Each row is a point. Before rounding, the points of a table are all equally far from one centre. They may lie mostly on one side of it. Where is the centre, to within rounding?
(in the rows, 128 means zero)

Points, 6 rows:
[[ 78 171 178]
 [178 173 178]
 [113 204 152]
 [ 64 148  91]
 [ 61 116 174]
 [117 154  58]]
Centre: [129 127 133]

Points (12 x 6):
[[213 115  96 140 149 126]
 [183 109 114 139  66  41]
 [167 157  91 125 106  74]
 [220  64 179 147  98  91]
 [199 118  97 113 125  57]
 [179  99 145  99 161 101]
 [227 136 125 157  49 105]
 [153 110 122 101 104  49]
 [176  95 198 178 108 120]
 [176 151 154  96 124  70]
 [196 102 167 111  40 120]
 [180  76 158 203 108 106]]
Centre: [181 111 137 140  99 105]

Points, 16 rows:
[[179 165 141 167 202 142 105 145  53]
 [ 98 198  88 155 175 131 187 134 175]
 [ 93 183 139 202 125 173 103  98 128]
 [140 152 116  86 223  95 117  86  72]
 [ 97 171  19 164 196 195  75 118 146]
 [112 173 157 119 151 228 135 130 149]
 [108 164 164 121 214 143 148 129 188]
 [102 177 185 100 179 135 127 150 169]
 [114 212  98 100 199  71  82 148 146]
 [149 196 160  93 218 151  62 124 127]
 [ 61 154  40 141 171 105 106 140 189]
 [117 155  70  72 212 184 111 126 197]
 [164 173  85 189 204 139 143 129  55]
 [ 78 190 165 176 191 142  85 178 115]
 [115  96 114 150 142 130 140 121 207]
 [162 199  74 137 150 114 167  97  81]]
Centre: [119 148  96 130 170 147 107 134 121]

Points, 15 rows:
[[ 77 141  95 106  83 122  92 159  74  87 150 209]
 [119 135 212 164 102  97  83 160  97 110 126 201]
 [ 32 189 151 194 136 102 135 151 113 110 117 114]
 [ 43 159 143 212  95  96 118 161  98  85 100 155]
 [102 110 137  96 147 106  95 121  61  42 153 161]
 [ 35 161 117 167 151 172 124 117 105 144  85 142]
 [ 79 164 144 164  89 103  61 170 138  73 185 187]
 [122 210  94 111 142  72  70 148  72  82 107 128]
 [ 79 169 187 186  53  66 103 121  97 124 123 162]
 [130 152  97 185  63 115  75 173  91  72 131 157]
 [131 142 128  77 131  90 104 133 111   7 101 128]
 [111 156 208  72 136 158 105 107  86  76  82 130]
 [ 97 202 123 117  62  43 110 123 155  86  68 181]
 [156 186 107 123 121 152  45 170 129  56  99 138]
 [ 83 197  66 164  99 115  42 102 138  82  76 147]]
Centre: [103 158 137 131 114 117 107 117 130  98 114 148]

Points (23 x 18):
[[127  58  97 171 116 190 111 122 126 205 129 118  73 157 175 201  80 161]
 [109 158 179 141 100 134 150 132 110 239  63 160 154 113 125 136 121 176]
 [139  94 156 157  80 188  92 191 140 138 121 141  76 147 159 172  90  86]
 [ 93  86 114 175 123 183 179 139 136 211 144 180  99  84 165 132  81 115]
 [130 167 133 125  44 143 127 142 131 227  94  79 125 149 152 125  93 158]
 [202 113 150 107  98 177 120 123  65 153 159 111 123 149 160 127 121 139]
 [141 123 141 127 115 118 131 129  99 191  91 119 193  81 212 144 103 130]
 [142 107  78 169 138 159 102 181 108 214  94  94  74  92 178 159  84 138]
 [ 85 153 171 122 105 146 115 153  77 140 163  64 127 144 166 133 127 177]
 [ 65 141 119 160 133 150 126  90 194 197 167 120 108 133 188 157  68 106]
 [154 105 156 149  75 136 122 132 120 154  63 173 142 108 186  96  45 117]
 [145  89 168 119  71 118 114 152 133 189 170 112  80 141 178 175 141 136]
 [130  99 137 159 113 113  91 103 106 205 133 212 108 107 157 182  60 170]
 [144 124 126 162 130  87 122 169 126 170 135 108  99  66 176 220  67 139]
 [118 111 151 123  85 158  86 166 175 135 130 125  81  57 185 186  80 166]
 [137 101 112 137 127 148 127  87  94 161 108 116 136 151 249 131  79 189]
 [112 108 146 103 101 178 108 170 101 126 111 167 125 108 197 112  55 179]
 [135 118 175 119 107 103 124 131 117 189 158 161 181  88 170 170  69 151]
 [184  93 187 149  81 148 112 117 127 190  99  93 132 180 188 185 109 125]
 [181 127 122 144 108 136 101 158 126 213  86 164  79 106 176 205 132 186]
 [101  99 152 129  96 103 137 153  70 155  92 149 125  58 173 188  90 151]
 [172 141 179 114 100 201 115 169 147 202 120 119 141 157 100 118  96 158]
 [116  61 177 141 104  89 115  97 118 218 125 116 108  91 147 179  82 134]]
Centre: [129 132 143 158 127 152 131 120 133 155 111 128 108 124 149 148 102 151]

Points (31 x 24):
[[112 143 119 108 148 158 103  91  78 181 177 131 104  94 141  68 104  74
  174 188 136 112 223 109]
 [128 156 130 124 153 147 139  88  67 161 190  86  78 121 218  68 170 121
  170 160 135  98 184 117]
 [ 76 158 153  90 140 137 128  96 145  95 130 116 151  71 175 129 120 114
  154 173 151 126 200 141]
 [143 152 100 143 142 176 130  86  82 128 216  82 149  91 176 123 127 136
  152 159 168 117 187 153]
 [118 132 103 126 153 133 174 111 119 138 147  90 120 138 214  98  80 158
  201 195 107  84 219 139]
 [114 129 113  97 128  73  97 149 100 144 194 144 127 114 195 133  69  81
  166 104 162  76 187  95]
 [105 149 142  93 129 116 170  88 114 189 198 106 103 105 172  96 121 114
  201 182 133  96 231 120]
 [155 146 127  93 187 127 119 123  72  94 196 163  84 106 171  87 109 120
  172 210 130  64 195 139]
 [135 142 113 119 167 103 136  88 111 131 184 120 122  91 190  77 145 125
  181 187 182  43 235 121]
 [109 140  96 143 175 143 168 116 111  93 161 142  85  74 219 118  88  64
  150 176 150 101 189 110]
 [139 136 129 134 181 136 131 116  54 142 195 152 117 117 168 126 137 106
  171 173 117 101 244 174]
 [122 134  94 101  74 141 146  89  55 139 201 157 131 104 208 103  92 106
  158 145 131 140 193 116]
 [103 140  79  70 169 146 132 144  78  90 156 111 114 110 197  89 134 113
  112 159 181  76 202 149]
 [125 132 145 114  97 110 165  88  79 169 152 104 110 104 210 111 103  55
  177 204 121 104 179 112]
 [175 137 143 140 147 131 178 109 114 141 151 110  90 144 213  53  85  75
  137 161 151  82 195 175]
 [ 82 114 173 135 174 145 174  87  94 127 212 111 129 117 193 122  98  86
  150 147 148  96 175 144]
 [138 155 166 105 170 125 128 118  85 159 146 128  94  69 186 104  98  93
  101 102 136 112 199 112]
 [118 103 129 131 155 133 176  84  78 112 145 164 145  79 203 129 132  69
  133 175 160 149 175 154]
 [164 163 146 124 183 140 107 108  80 151 196 169 135  94 231 108 101 113
  171 111 138  73 165 103]
 [140 138 138 159 124 154  86 130  97 115 212 159 123  84 154 109 100 122
  156 185 184 116 140 142]
 [147 113 105 126 100 109 157  76  98 141 201 198 139 121 183  97  84 105
  146 194 143  89 156 167]
 [107 126 129  99 155 165 133  68  84 129 162 115 169  97 180  88 132  91
  163 163 114 112 249 127]
 [110 153  98 116 133 128 152  89  74  95 142  81 139 112 225 115 153 101
  144 139 172 104 200  99]
 [112 146  91 116 190 151 143 113  67 161 142 154 136  61 224  92 132 105
  135 125 130 103 173  81]
 [126 139  94 101 118 159 163 104 109 114 245 131 146 114 165 109 132 121
  201 200 123 131 159 150]
 [ 95 137 121 100 186 173 135  82  85 101 157 150 138 105 208  62 103  91
  173 195 142  59 171 125]
 [141 143  97 126 134 169 128  69  68 112 161 151 132 117 221 132  97  92
  158 178 161 123 215 126]
 [135 162 110  87 190 168 161  96  96 149 146 120 107  72 203 103 100 101
  162 214 125 105 171 177]
 [131 128 134 106 144 198 127 100  27 139 161 122  87  98 192  88 133  95
  139 139 139  90 197 150]
 [ 70 174 115  93 183 110 163  79 115 139 183 130 114 113 207 110 101 115
  145 161 145 111 186  97]
 [134 178 104  97 179 139 130  86  94  81 135 164 156 140 212 125 151 125
  171 171 144  97 189 115]]
Centre: [141 119 114 109 143 130 140 126 113 137 154 132 124 113 170  98 121 110
 171 144 140 101 165 132]

Points:
[[140 128 130 138 135 138 102 161 177 150 178 128 115 149  70 134 134 159
  111 249 108  68 104 130]
 [113 150 115 115 144 122 102 140 193 185 151 138 155 194 119 134 131 154
  100 171 116  86 148  59]
 [127 165 147 125 120 103 135 130 163 136 158 198  98 142 148  65 146 168
   91 135 148 135 128  46]
 [143 160  71 141 128 140 144 129 146 156 181 133  49 171 139 142 182 170
  148 143 137 101 173 136]
 [136 119 122 114  86  86 121 112 131 151 107 210 149 147 131 134 177 167
  116 183 112 103 205  84]
 [ 98  82 146 118  95  89 148 202 173 135 156 195 111  82 101 146 124  97
  121 206  90 107 144 116]
 [121 131 137 118 109 160 141 196 211  80 166 167 134 118 150 142 155 132
  110 116  92 118 120 113]
 [132 153 122 150 148 105 168 228 137 125 127 174  96 136 102  76 157 146
   77 146 108 108  87 115]
 [111 108 123 115 140 107 118 167 136 154 136 184  94 164 116 180 209 160
   93 141 150 135  94  48]
 [ 86 124 188 104 108 133 158 166 137 200 157 184  83 152 162 103 145 133
   87 206 103  88 150 139]
 [ 89 165 132  66 137 142 154 143 165 147 173 160 123 160  88 143 158 201
   74 138 146 135 166 129]
 [156 112 144  78 153 105 140 162 141 154 168 140  76 102 128 117 135 120
   78 170  79  62 120 128]
 [149  97 160 169 140 127  84 143  93 164 139 191 107 112 162 167 195 146
  136 159 129  69 150 122]
 [143 117 119  96 141  95 148 171 138 131 146  85 127 142 135 147 179 199
   94 179 105  86 189 145]
 [125 166 121  91 116 122  85 183 164 142 133 165  85 152 175  85 108 107
  150 174  96 110 132  97]
 [132  85  87 114  82 134 166 202 108 162 166 198 140 123 100 132 156 185
  144 160 114 117 158 164]
 [104 145 166 135 130  91 125 162 116 157 147 186 104 126 141 127 159 205
   36 226 109 155 125 115]
 [148 140 112 142  73 100 149 150 167 181 148 119 105 157 122 134 202 190
   98 176  69  95 126 109]
 [113  84 125 109 152 119 110 156 141 177 161 156 110 146 116 171  73 101
  130 155 109  95 155 176]
 [ 93 129 141 118  94 142 101 158  98 140 174 119  83  62 171 114 187 193
  107 171 117 137 136 122]
 [ 80  99 183 115 106 124 176 165 183 170 116 171 149 153 105  76 165 144
  100 190 123  97 154 137]
 [164 122 125 109 111 105 123 154 205 117 118 131 162 132 164 154 111 173
   75 188 143 142 146  80]
 [154 140 161 143 117 146 118 180 168 144 181 183 142 140  49 137 189 182
   84 162 100  92 128 114]
 [ 95  90  92 143 123 124 158 105 123 156 111 168 121 130 110 129 130 145
   61 137  77  99 111 171]
 [ 94 128 171 138  83 135  78 132 131 188 170 165  69 147 119 117 144 124
   90 218  95 137 155  71]
 [126 136 127 155 145 121 121 226 185 184 162 181  79 127 122 165 117 134
  100 163  99 100 184 173]
 [138 140 130 100 119 164 166 189 164 153 172 158  46 116 150 131 163 181
  123 158  64 108 148 129]
 [160 184  97 134 112 109 116 165 141 118 186 142 104 142  95 132 118 199
  146 174 137 156 128  68]]
Centre: [118 121 124 139 120 124 124 158 143 139 145 157 109 134 125 131 147 146
 108 171 133 124 143 123]

Points:
[[121  90 200 130 134 109 126  88 119 154 129  87  99  85  92  68 124 170
  109 164 140  70  45 112]
 [102  97 164 121 168 105  90  88 130  93 122 162 122  97  97 108 125 150
  128 157 157 142  46  96]
 [ 90 113 171 150 140 109 117  44 142 126 123 104  94  81 149 104 126 168
  147 209 130  93  74 115]
 [151  79 158 118 124  91 128  85 123  99 117 123 103  69 129  94 118 162
  140 177 153  75  24  91]
 [119 146 142 115 110 103 118  51 138 109 126 145 126  79 126 121 114 150
  151 174 157 131  38 128]
 [105  94 135 163 163 105 127  51 124 112 173 132 115  82  71  99 129 167
  151 184 136 144  69  95]
 [158  98 154  92 148 116 137  70  90 168 113  85 129 116  82 146 140 136
  103 121 172 139  64  77]
 [135  86 188 129 142  97 101  51 116  98 147 112 108  92 135  81 177 178
  114 138 165 109  41  82]
 [144 109 166 122 159 133 103  77 119  99 136  98 129  62 104  99 155 134
  134 170  88  97  21 126]
 [101  59 171 144 157 130 106  82  96 132 142 138 109 165 106  86 105 156
  144 162 111  87  65 111]
 [149 120 148 100 133 131 141  26 129 134 112 103 148 131 117 123 145 164
  105 185 150 107   7  85]
 [137  95 173 133 134  88 123  79 120  79 144 153 101 114 186 116 127 134
  128 155 122 120  73  98]
 [131 124 132 131 128 121  69  44 127 103 112 115 159  73  80 108 148 145
  157 160 124  96  95 100]
 [156  86 181 134 128 122 111  49  91  96 121 114 117  80  93 111 131 176
  123 156 143 148  32  63]
 [ 80  99 172 112 111  98 155  57 120 104 131 127 104  48 139 105 130 170
  128 163 148  82  74  96]
 [140 101 158 135 121 141  91  43  83 134 132 125 157  87  70 125 154 173
  120 153 162 135  71  73]
 [161 102 181 165 147 112 129  94 122 113 126 110 141  61 114 103 162 158
  133 119 137 157  54 119]
 [132 114 158 126 116 125 116  94 127 102 188 143 113  77  88 111 113 182
  103 142 133 124  47 155]
 [126  99 150 164  86 138 110  41  74 117 131 149  96  85 128 129 145 147
  106 186 130  93  65 106]
 [132 101 143  71 145 128  88  70 147  83 127 136 145 145 120 158 150 185
  136 125 100  97  37  70]
 [132 119 145 155 139 118 128  61  88  93 153 141 103  86 108  86 146 119
   81 170 159 105  39 100]
 [130 102 175 163 161  94 129  63 165  99 133 107 152  74 135 131 128 168
  148 149 140 127  59  97]
 [ 91  96 177 118 160 140 131  90 103 115  82 108 154  66  98  98 141 156
  142 152 127 153  51  86]
 [120  75 185 110 157 150 110  35 123  97 144 102  96  90 150 135 134 171
  136 153 134 131  22  90]
 [133  78 170 129  91 104 136  83 121 121 141 139 112  73  92 105 121 156
   89 149 109 165  71 131]
 [128 105 189 103 174 128 104  91 109  71 132 116 143  76 100 109 167 149
  156 127 110  95  65  97]
 [109  72 168 130 137 121  93  66 144 109 159 130 105 106  87 135 139 156
  145 155 174  98  13 116]]
Centre: [120 114 128 127 118 143 133  98 131 121 136  97 101 123 114 116 151 160
 129 143 124 113  75  84]
